Each row of a before or after table is a point. The points were changed in one or more steps. Then noise was added and the rows were shuffled. The steps act on columns, c1 being the first. Name the steps. A step turns or swaps two columns, mirrors them in a line or flattens them onto one, adds a multiple of one to another, or multiplies or shifts one. Angles are multiples of 10 degrees, from the lower column toward the higher: turns from -170 to 170, lines from 10 to 170 but not 90. Use the fewest steps. Two steps may share a column if one is a turn and the other turns, adds or multiplies; they go together, in the order done. Otherwise the lowest column goes first.
In the rows, 128 means zero.

Before (14 x 3)
[[155  86 107]
 [ 84 174  95]
 [193  90 179]
 [157  88  97]
 [116 115  94]
 [240  93 136]
 [127  86 140]
 [ 94 133  96]
 [192  88 170]
 [143  75  81]
 [193  77 163]
 [195 110 125]
 [ 96 166 135]
 [ 94 157  80]]
After (14 x 3)
[[108 133  96]
 [117 152  83]
 [128  97 199]
 [139 104 129]
 [155 187 103]
 [ 92 127 190]
 [ 94 108 141]
 [134 110 201]
 [ 78  93 123]
 [122 193  69]
 [ 88 107 138]
 [143 114 210]
 [ 76 111 231]
 [ 98 179  75]]
Steps: mirror c1 and c3 in the line at 60 degrees; shift c2 by 20

Before (12 x 6)
[[108 155   7 125  69  92]
 [157 144  72  81 173 212]
 [144 101  51  80 174 105]
 [165 158 140 126 135 116]
 [ 81 166 172 110 185  91]
 [ 90 136 103 139 169 128]
 [156 119 150 121  78  67]
 [ 76  88 169 105 149 148]
 [ 94 127 118  86 177 121]
 [134 109  63 116 154 103]
 [111 124 164 145  97 119]
 [180  95 102 179 144 104]]
After (12 x 6)
[[137 117 174  78 157 115]
 [ 91 130 126 100 171 129]
 [112 145 192  30  67 113]
 [ 91 129 170 141 179 131]
 [108 125  96 146  96 123]
 [ 74 101 127 174 152 133]
 [185 101  93  82 145 120]
 [140 107 206  90 175 121]
 [159 139 198 101 172 159]
 [163 149 119 142 130 128]
 [154 121 128 150  76 100]
 [ 85 160 120 179 186 114]]
Steps: multiply c2 by 0.7; turn c3 and c4 by 120 degrees; multiply c6 by 0.4

Before (12 x 9)
[[ 79 100 151  75  69 146 110 157 111]
 [170 124  79 150  80 120 145  99 102]
 [ 99 116 111 119 131 120 173 157 145]
 [117 135 129 146  73 134 132 107  88]
 [ 76 103 158 119 123  96 105 161 132]
 [126 134  66 153 148 171 143 105 135]
 [163  93 116 126 137 163 149  97 127]
 [137 113 150 168  77 125 151 160  82]
 [157 125  74 123 129 140 158  69  63]
 [108 110 143 118 145 142 124 205 123]
 [112 122 103  95 146 131 109 167 152]
 [176 164 118 138 142 144 170 108 121]]
After (12 x 9)
[[139 116 133 186  67 154 111 238 113]
 [137 136 148 145 121 115 106 250 132]
 [126 129 124 116 144 118 172  29 119]
 [110 131  90  89  75 123 148  31 105]
 [102 114  77  86 154 160 144 114 137]
 [ 75 126  73 116 130 143 158  37  56]
 [147 128 104 131 132 128 174 205 146]
 [112 103 117 128 140 170 151  45 126]
 [155 128  88 151 148 129 107 181 154]
 [195 119 138 142 144 150 130 226 123]
 [161 134 160 100  78 130 144 124  80]
 [104 127 134 111  78 133 131 139  91]]
Steps: turn c1 and c8 by -70 degrees; multiply c8 by 2; flatten c2 and c6 onto the line at 120 degrees; mirror c3 and c4 in the line at 10 degrees

Before (9 x 12)
[[139 127 107 103  70 121 139 150 115 153 123 113]
 [130  94 130 125 136 146 150 125 176 138 149 150]
 [129 125 109 147 155 144 158 137 174 137 124 172]
 [156 141 136 103 138  96  85 200 103 120 163 118]
 [112 143 152 128 110 138 152 150 177 150 119 138]
 [163 147 125 136 154 132  90 153  83 131 184 116]
 [126 141 144  97  62 126 151 170 124 105 125 133]
 [104 110 122 151 117 125 131 139 170 116 130 141]
 [105 137 119  88 104 134 136 155 145 109 121 112]]
After (9 x 12)
[[103 109 137 201 124 139 131 140 175 138 119 115]
 [128 124 183  32 166 143 149 173 126 143 129 140]
 [134 138 116  52 135 151  86 198 100 114 174 139]
 [119  94 120 121 127 106 150 127 179 131 146 103]
 [134 143 106 151 116 123  89 153  82 133 190 138]
 [129  86 109 190 100 113 160 136 171 131 123 142]
 [113 148 157   6 126 142 138 156 142 136 111 128]
 [138 141 188  55 128 112 136 147 111 114 134 126]
 [116 125 133 128 153 104 148 148 180 123 111 143]]
Steps: turn c1 and c11 by 30 degrees; turn c2 and c12 by 70 degrees; turn c3 and c5 by 110 degrees; multiply c4 by 3; turn c6 and c10 by 130 degrees; multiply c10 by 0.7

Before (8 x 18)
[[114 154 120 108 133 143  72 136 147 145 185  69 100 165 131 145 142  71]
 [104 123  94 118 111 126 126 101  21  84 107 145 196 163 116 129  95 116]
 [ 91  96 201 145 171  96 225 146  96 124 104 107 177  41 139 143  68 146]
 [ 95 135 124  93  90 160 191 100   7 154  81 151 182 164 177 141  96 147]
 [108  67 162 172 122 124 187 144  65 168  51 133 145  97 119 178 103 177]
 [122 112 164 139 185  97 202 139 108 185  48 153  98  80 129 159  69 120]
 [144 192 163 166 156 120  89  91 175 161 139  44 114 169 100 144 128  92]
 [132 163  99 176 185 128 111 119 149 161 201  74 123 178 129 112 137 101]]
After (8 x 18)
[[ 92  99 176 144 169  95 225 141  97 125  75  92 113  38 187 121 108 146]
 [ 93 132  91  92  91 157 188 100   8 155  65 140  92 164 155 153 112 147]
 [120 115 155 138 183  97 205 139 104 187 147 127  43  82 159 168 106 121]
 [110  67 162 172 122 125 187 145  67 169  99  89  54  95 146 172 115 178]
 [147 190 172 166 153 118  88  87 179 161 145  33 136 170 115  84 129  92]
 [133 158 105 178 185 125 113 121 149 162 146  88 197 179 104  83 130 101]
 [103 124 109 118 107 125 129 100  20  82  58 144 117 162  91 142 115 113]
 [110 154 125 104 131 145  72 139 147 145 165  56 179 163 129 106 133  74]]
Steps: turn c3 and c15 by 40 degrees; add 0.3 times c8 to c15; turn c11 and c13 by 80 degrees; turn c12 and c16 by 40 degrees; multiply c12 by 1.3; multiply c17 by 0.4

Before (14 x 24)
[[103 127 101 106 137 121 200 110 177 190 159  88 122 117 174 157 102  97
   93 144  76 107 152 204]
 [ 87 158 117 245 190 128 123  97 114  51 112 146 183  98 162  91 118 182
  101 136 146 134 106 141]
 [131 125 139 100 164 133 177  64 190 150 147  77 161 164 129 129 124  85
  164 136 102 113 178 147]
 [156 164 205 188 124  72 139 200 102 149  70 175 130  66  29 128 141 134
  109 123 143 130 160 140]
 [127 127 157 155 148  98 137 181 146 105 121 137 116  98  30 150 141 150
   96 161 112 136  88  94]
 [110 129 109 235 175 117 140 117 108  99 153 171 122 113 194  66 162 151
  167 151 102 165 110 112]
 [111 144 159 208 130 122  86 102 118  75 135 125 128 108 203  75  71 136
  139 123 107 140  84 113]
 [ 68 161 117 106 129 170 204 129 196 206  99  49 141 169 181 167 119 105
  168 158  97  97 153 145]
 [121 138 120  98 159 183 193 135 202 157 139  13  96 129 163 109 146  61
  141 166 126  83 164 190]
 [ 81 137 149 195 197 105  97 102 105  75  70 183  92 107 161 102 117 140
  105 167  91 121 140 115]
 [146 126 153 167 191 111 148 181 123 127 105 156 111  54  63 172  70 140
  163 152 150 142 141 131]
 [137 119 117 102 138 122 141 109 141 169 114  31 147 113 172 179 160 110
  145 183 114 125 157 165]
 [104 136 172 145 144 126 188 112 180 151 176  56 107 132 171 186 143 127
  150 160 113  58 177 157]
 [173 103 132 249 151  72 112 167 145 138  75 159 107 116  52 145 108 129
  112 149 154 110 120 119]]
After (14 x 24)
[[ 72 138 105 236 179 130 140 115 123 115 150 174 127 114  91  53 161 149
  166 127 103 162 105 154]
 [101 128 117 104 129 109 202 127 156 159  83  48 163 170  53 124 114 103
  169  96  95 100 153 135]
 [183 145 151 165 192 121 148 182 126 129 140 156 119  55 166 183  72 140
  166 110 148 137 141 148]
 [ 80 109 115 102 140 106 140 107 134 146 131  30 122 115 120 184 160 107
  147  64 117 126 159 148]
 [111 165 150 197 195  85  94 102 119 108 128 184 126 110  73  69 119 141
  106 112  92 126 140 165]
 [ 97 160 119  96 158 150 198 135 158 136  78  14 129 128 110 105 147  59
  141  56 127  87 169 120]
 [186 140 129 250 151  60 113 170 139 129 160 161  99 117 195 177 104 131
  117 120 150 109 116 151]
 [122  96 141 101 162 151 181  61 153 135 126  77 136 163 130 136 125  88
  164 109 100 113 181 122]
 [112  87 119 246 190 103 124  95 120 101 123 146 174  99  74  61 118 181
   99 113 148 134 106 128]
 [ 93 150 175 146 142 206 189 112 151 137 145  55 127 133  92 171 143 127
  148  84 111  55 176 132]
 [ 64 134 158 209 129 159  83 102 123 107 136 125 144 107  86  63  75 136
  138 144 111 137  84 135]
 [219 137 156 153 145 134 140 180 135 115 153 140 125  99 162 149 140 151
   95 131 114 138  92 177]
 [ 93 132 101 107 135 135 199 113 147 153 146  87 126 117  89 142 100 100
   95  60  74 106 150  92]
 [212 141 204 184 124 107 137 199 118 135 162 178 160  65 187 148 141 134
  114 124 147 130 162 116]]
Steps: add 0.7 times c1 to c16; turn c1 and c15 by 110 degrees; turn c2 and c13 by 70 degrees; turn c6 and c11 by -70 degrees; add 0.7 times c3 to c6; multiply c9 by 0.4; multiply c10 by 0.4; turn c20 and c24 by 130 degrees

Before (9 x 32)
[[153 129 147  36 175  95 156 187  49 142 142 114  88 156 126 143 164 123
  229 150 126  60  62  95 100 152 110 143 145 119 138 101]
 [146  67  62 120 149 105  78  91  90  80 179  92 130 109 156 121 208 180
  122 152 111  56 123  60 107 139  81 123 131  67 144 112]
 [ 22 133 154 125  99  89 167 120  96 169  56 204 136 100  85 122 104  89
   75  81 145 108  89 142 125 110 133  99 132 134  56 138]
 [ 87  96 159  82 183 180  84 189  60 163  26 102  88 149 129 160 143  80
  204 131 126 117 101 147 103 146 113 146 160  84 145 124]
 [100 131 154 104 115 167 127 117  57 175  70 101 101 131 101 127  80  78
  142 122 158  81 128 121 119  52 129 109 174  93  92 137]
 [114 131  58 203 140  64 226  31 164  86 156 201 198  92 179  53 149 168
  116  83 144 164 160 175 198 195 141  68 146 153 117 194]
 [116 134 126 107 189 123  90 116  75 145  68 112  88 127  90 127 138 143
  164 205 139  57  51 112 103 191  76 111 144  96 141 106]
 [165  68  44 143  84  50  86  56 137  50 131 109 123  95 163  97 197 163
   88 221  86  84 166  63 169 156  68  92 114 101 202 165]
 [ 69 153 143 181 112 105 205  88 157 117  55 178 172 148 147 132 112 133
  101  83 178 142 168 132 133  23 125 130 140 156  56 122]]
After (9 x 32)
[[149  65  61 120 149 120  76  78  93  81 177  99 129 109  85  78 190 181
  123 149 124 199 142  58 106 141  86 124 135 186 143 110]
 [115 132  58 206 140  98 228 206 165  86 155 197 199  92  69 182 185 164
  117  79  77 192 117 171 197 198 138  71 148 125 119 194]
 [119 133 125 106 190 105  93  74  76 148  70 117  83 126 166 110 130 143
  159 206 132 170  76 112 105 190  74 109 146 159 144 103]
 [ 86  95 153  85 181 176  81  88  60 162  25 101  90 149 153  81 117  78
  199 130 135  81 117 146  98 140 114 146 161 155 148 124]
 [167  68  39 145  82  82  85 122 136  48 131 114 119  95  44 111 198 165
   88 222 133 219 174  65 174 151  64  95 116 162 202 161]
 [ 67 154 144 179 111 119 206 158 155 116  52 182 171 144 125 138 120 132
  102  80  73 155 155 129 133  26 129 131 142  97  59 124]
 [100 125 151 106 118 152 128  90  57 173  69 100 105 134 182 141  80  81
  142 119 123 161 146 118 124  54 124 109 174 157  93 134]
 [ 24 132 155 125  99  71 172 112  97 168  55 205 137  97 150 145 108  89
   74  81 122 143  97 141 127 113 137 102 130 124  55 138]
 [151 127 148  32 175 100 156  41  50 144 139 116  88 157 114  92 148 129
  229 146 123 112 107  96 102 150 113 142 145 135 136 103]]
Steps: turn c6 and c15 by -30 degrees; turn c15 and c21 by -150 degrees; turn c8 and c22 by -120 degrees; add -0.5 times c8 to c23; turn c16 and c30 by -160 degrees; turn c16 and c17 by 30 degrees

Before (12 x 64)
[[152 185 107 144 125 195 127  83  82 142 129 166 117 181  73 149  94  57
  135  31  99 127  67 105  67 119 138 182 172 100 135 175 147 122 145 102
  104 134 111  90 176  83 133  75 148 108 102 153 101 102 157 159 119  93
  102  93  82 165  96 119  98  80 178 113]
 [139 147 168 118 142 124  96  99  99  88 171 162 151 131 177 121  87 155
  110 109  98 115 158 126 167 153 102 137  84 108  63 103 108 145  69 128
  101 187 101 139  94 120 138 157  98  94 132 146  83 142  90 118  69 128
  165  89 102 135 112 163 158 135 113 105]
 [105  99 133 152 125 129  89 127  97  85 147 131 139  79 155 107  75 158
  152 161  65  95 152 125 134 137  86  85 103 130  94  94 122 109 109 147
  114 147 122 175 122 191 142 169 145 118 131 122  68 128 104 142  93 115
  156 122 113 135  96 146 128 123  87 115]
 [ 84 112 113 126 148 143 101 135  99  93 141 152 133 102 131 121 116 104
  127 147 107  93 213  94 175  91 108 111 100  93  76 105 135 109  95 142
   99 142  79 159  98 109 166 158  97 110 127 114  97 125 143 122 118 124
  107 120 121 132 126 149 142  87 106 119]
 [120 144 145 171 140 119 122 141 141 158  94 137 123  85 114 129 172 117
  126  86 184 105 122 117  73 112 151 151 150  97 187 174 162 163 184 161
  150 131 186 103 112 116 120 117 137 162 156 154 107  54 134 124 140 127
  114  89 148 120  98 108 129  77 124 156]
 [107 172 171 111 135  95  94 133 130 121 147 141 144 124  96 135 127 111
   99 157  90 121 212 147 183 138 124 124 105 130  51 121  85 119  85 148
   74 121  80 146  97 140 183 150 115 145 132 145 115 131  92 113 108 112
  159 108 118 130  41 153 140  95  66 123]
 [111 161 140 146  91 183 136  88 105 132 116 156 131 171 119 155  75  69
  164  61 126 128  86  73 105 126 153 191 193 114 164 159 143 174 145 100
   98 134 143 114 126 119 124 111 134 102 117 141  95 130 133 161 142  78
   71  52  80 210 128 160  82 101 142  84]
 [128 119 160 113 104 120 122 127 136 152 105 113 105  94 121 134 169 171
  171 105 216  91 176 110  72 144 199 189 138 119 165 161 155 119 185 137
  114 139 135  93 139 136 110 122 169 191 189 145 123  76 142 114 158 154
  113  97 127  84 105 123 117 102 138 180]
 [111 150 154 140  91 132 143 140 130 139 107 131 120  92  91 136 172 112
  146 133 207 113 156 102  71 107 166 170 101 165 180 167 130 146 178 130
  162 136 152 122 116 136  83 119 149 164  98 155  95  77 163 100 185 111
  114 107 106  93 109 107 141 113 144 172]
 [139 134 126 144 151 157 103 143  82 141 131 139 153  81 139 142 127 170
  104 143 131 116 138 114 179 129  93 136  97 118  75  82 117 146  82 172
   68 124  65 137 120 168 164 177 110 129 137 129  90 142 123 144 106 133
  136 120 111 126 112 139 171 119  91  88]
 [142 155 110 175 168 203 156  74 118 145  94 125 104 188 112 136  65  60
  155  82 150 145  95 126 110  86 136 187 179 119 149 176 102 169 140 106
  104 133 111  79 171  68 113 131 143 115 132 136 105 118 166 166  83  86
   91  97 106 162 119 120  78 104 131 114]
 [121 142 147 126  93 115 180 171 141 138  86 131  88  88 133 162 170 172
  139 102 205  73 157 129  88 101 153 150 163 122 167 175 132 102 145 134
  159 142 135  86 128 145  95 124 151 158 161 154 107  71 145 127 159 109
  150  86 155 123  79  88 150  94 150 135]]
After (12 x 64)
[[109 149 159 132  91 131 142 137 124 141 113 130 124  93 199 134 175 111
  150 136  76 113 162 102 224 110 166 174  97 167 182 164 128  25 175 156
  164 135 152 128 113 131  87 119 141 161  99 163  97  71 160  99 182 158
  118 104 115  94 110 106 142 116 149  95]
 [138 139 133 144 154 156 102 148  83 141 132 137 152  86 117 143 127 171
  101 138  95 117 136 109  17 131  90 134  94 114  82  81 121 192  77  89
   66 121  63 134 125 165 169 172 113 129 144 127  87 139 124 144 112  98
  135 115 111 122 115 147 169 123  93 153]
 [132 120 157 117 105 119 122 122 139 153 101 110 100  94 204 129 166 173
  171  98  88  90 176 106 242 144 209 191 141 120 167 159 152  43 183 131
  111 138 131  89 142 136 105 119 171 190 188 147 125  75 143 111 161 190
  115 100 133  87 105 124 120  99 136 122]
 [126 145 152 124  98 119 175 170 135 140  86 127  92  82 202 162 172 176
  135 103 103  76 160 129 224 101 147 147 163 116 166 176 135  90 151 115
  155 141 141  88 125 155  91 130 154 156 158 156 100  72 146 129 159 122
  150  85 170 123  80  92 147 101 147 109]
 [100 166 171 114 135  86  91 140 132 119 148 141 143 117  77 137 124 105
  102 158 112 121 213 148  36 136 127 120 103 128  55 133  78 226  83 137
   72 126  75 148  99 139 187 151 115 143 130 138 116 135  95 115 111 120
  162 109 113 126  40 150 147  99  69 115]
 [ 85 109 109 131 147 138 101 139  97  97 142 150 131 101 107 124 119 102
  130 146 128 103 210  95  42  91 106 116 101  91  74 102 134 222 100 116
  105 132  81 149  96 109 168 157  98 116 130 116  93 124 143 121 117 120
  104 124 112 135 124 146 139  89 110 128]
 [140 152 112 173 170 203 159  73 120 138 100 126 105 183 148 139  65  57
  163  84 122 148  96 130 139  90 135 187 179 119 143 171 103  69 137 152
  102 138 108  79 174  62 121 130 140 115 126 135 108 126 178 155  86  95
   89  96 118 164 119 122  80 108 130 102]
 [118 144 144 170 139 118 124 142 144 162  94 135 126  87 168 121 169 117
  127  88  76 105 120 116 208 104 153 152 151  95 180 176 164  14 188 113
  148 130 186  99 118 109 124 123 135 155 150 153 109  59 135 127 141 147
  112  91 155 123  99 105 128  66 126 110]
 [105 164 139 146  88 184 137  93 100 137 118 153 136 172 131 152  70  69
  163  55 142 132  93  73 145 119 148 188 193 111 166 167 142  59 143 154
   96 138 139 107 125 123 127 110 132 107 118 140  96 134 129 156 139  67
   68  48  87 213 135 159  85 103 145 104]
 [107 104 135 156 128 124  91 126  89  86 143 130 137  81  63 109  73 155
  145 163 144 100 154 123 128 138  85  81 105 126  98  94 123 156 116  97
  112 154 117 174 124 191 142 166 143 117 133 122  63 128 104 139  92 105
  162 116 108 133  99 151 126 119  88 121]
 [154 184 106 144 125 193 126  84  81 137 123 168 121 183  99 148  91  62
  139  30 123 124  66 100 253 115 143 181 177 104 134 165 146  37 143 185
  102 141 116  88 173  82 131  70 148 109 103 156 103  97 158 159 119  96
  105  95  83 164 100 117  94  83 175 101]
 [132 151 168 114 143 122  96 102  99  91 171 161 151 136 108 124  85 160
  115 117 165 118 168 130  43 159 101 142  80 106  70 105 112 181  64  88
  105 190  96 146  96 122 140 158 100  95 133 150  84 136  86 125  68 115
  172  88  86 136 110 163 164 135 117 145]]
Steps: add -0.3 times c11 to c57; turn c15 and c36 by -130 degrees; turn c15 and c21 by -110 degrees; multiply c25 by 2.5; turn c25 and c34 by 140 degrees; mirror c54 and c64 in the line at 30 degrees
